Each point is reached from the start by the listed moves, each made 0, 1 or 2 times, or once backwards (-1), plus a little noise. Is the number of moves made odd or even? Then give how often each move was made.

Moves:
(1): [-0.5  3.6]
(2): [-3.3 -1.0]
Start: [0.8 0.4]
Points:
[-0.2  7.5] -> even (2, 0)
[-5.2 -5.4] -> odd (-1, 2)
[-6.1  1.7] -> odd (1, 2)

Moves:
(1): [ 4.2 -0.4 -0.2 -0.2 -2.1  1.3]
(2): [-0.3  5.7  0.4  3.4 -0.5  3.8]
(3): [-0.4  0.1  3.7  3.7  0.4 -2.9]
Start: [-0.1 -2.0  0.0  1.9  2.5  3.4]
Points:
[ 7.8 -2.8  7.1  8.7 -0.6  0.4] -> even (2, 0, 2)
[ 8.7 -8.4 -0.8 -2.0 -1.2  2.0] -> odd (2, -1, 0)
[-0.5  3.7  0.3  5.2  2.0  7.1] -> odd (0, 1, 0)
[ 0.5 -7.9 -4.1 -5.2  2.7  2.7] -> even (0, -1, -1)
[-4.5 -1.4  3.9  5.6  5.0 -1.0] -> even (-1, 0, 1)

Moves:
(1): [ 1.3 -0.1 -0.3  1.6 -0.5 -1.7]
(2): [-0.1  1.1 -1.3 -0.6 -0.9  0.0]
(3): [ 1.3 -2.1  2.7 -1.2  1.2 -1.4]
(4): [-0.6  2.4 -2.2  3.0  2.9 -3.0]
(5): [-0.5  1.5  0.6 -0.3 -1.6  2.0]
(6): [-4.4  2.9 -0.3  1.2 -0.2 -1.0]
Start: [ 1.2 -0.8 -1.3 -2.8 -0.5 -1.1]
Points:
[  2.4   3.8  -6.5   6.2   4.7 -10.1] -> even (2, 0, 0, 2, 0, 0)
[-0.7 -4.2  8.1 -6.8 -1.6 -0.2] -> even (0, -1, 2, -1, 1, 1)
[  8.7  -2.6   1.5   2.7   6.6 -10.3] -> odd (2, -1, 2, 2, 1, -1)
[  1.9   3.4  -8.3   8.5   5.8 -10.8] -> odd (2, -1, -1, 2, -1, 0)
[-1.7  1.9 -0.5  0.0 -6.3  0.9] -> odd (2, -1, -1, -1, 1, 1)

Moves:
(1): [-2.0 -3.3 -1.1  0.2 -2.4  0.3 -1.3 -1.3 -2.4 -1.6]
(2): [-0.9 -0.1  0.7  0.7 -1.7 -1.2 -1.2 -1.0  1.5  0.0]
(3): [-2.2 -0.5 -1.8  2.2 -1.5 -2.2 -0.7 -0.3 -1.3 -1.6]
(4): [ 0.0  1.0  1.5  1.9 -1.6 -0.2  1.2  0.4 -4.0 -1.4]
(5): [-0.8  0.9 -1.1  0.3  0.0  0.5  3.0 -2.9  2.4  1.8]
(6): [-2.0  1.6  2.1  2.6 -1.1  1.8  1.2  1.0 -2.9 -1.5]
(7): [ 4.0  1.2 -3.2  0.4  2.4  0.0  0.6  0.0  0.6 -2.9]
(8): [-0.4  0.3  0.0 -0.4 -2.4  0.4 -0.5  0.7  2.6  1.5]
(9): [ 0.2  0.7 -0.7 -0.9 -0.1 -1.4 -0.3  0.2  1.2 -1.5]
Start: [ 1.1  0.8  0.5  0.5  2.4 -0.2 -0.9  0.6 -0.9  1.0]
Points:
[-3.1  5.0 -5.8  9.8 -4.7 -0.7  3.5 -6.0  2.6 -6.9] -> even (1, 2, 1, 0, 2, 2, 2, 1, 1)
[  7.7   5.4 -10.0   4.9   5.7  -6.6   3.4  -2.0   1.5  -4.3] -> even (-1, 0, 2, 1, 1, -1, 2, 0, 0)
[-6.2  2.0  5.8  3.6 -3.4  3.8  2.2 -0.6 -0.6  7.1] -> odd (0, 0, 0, 0, 1, 1, -1, 1, -1)
[-10.6  -4.0   5.0  12.4 -10.8   0.3  -5.6   1.1 -17.4  -8.2] -> even (2, 2, 1, 1, -1, 2, 0, 0, -1)
[  2.7  -1.6  -3.7   4.1  -2.2 -10.2  -6.2  -0.4  -8.6 -12.8] -> even (1, 2, 1, 2, -1, -1, 1, -1, 2)
[-6.1 -4.8 -4.8  4.2 -3.8 -2.8 -5.1 -1.2 -0.4  0.4] -> even (1, 0, 2, -1, 0, 0, 0, 1, -1)
[ 6.6 -2.2 -2.0 -0.7  4.3 -1.0 -1.8 -2.8 -3.6 -3.4] -> odd (1, 1, -1, 1, 0, -1, 1, -1, 0)
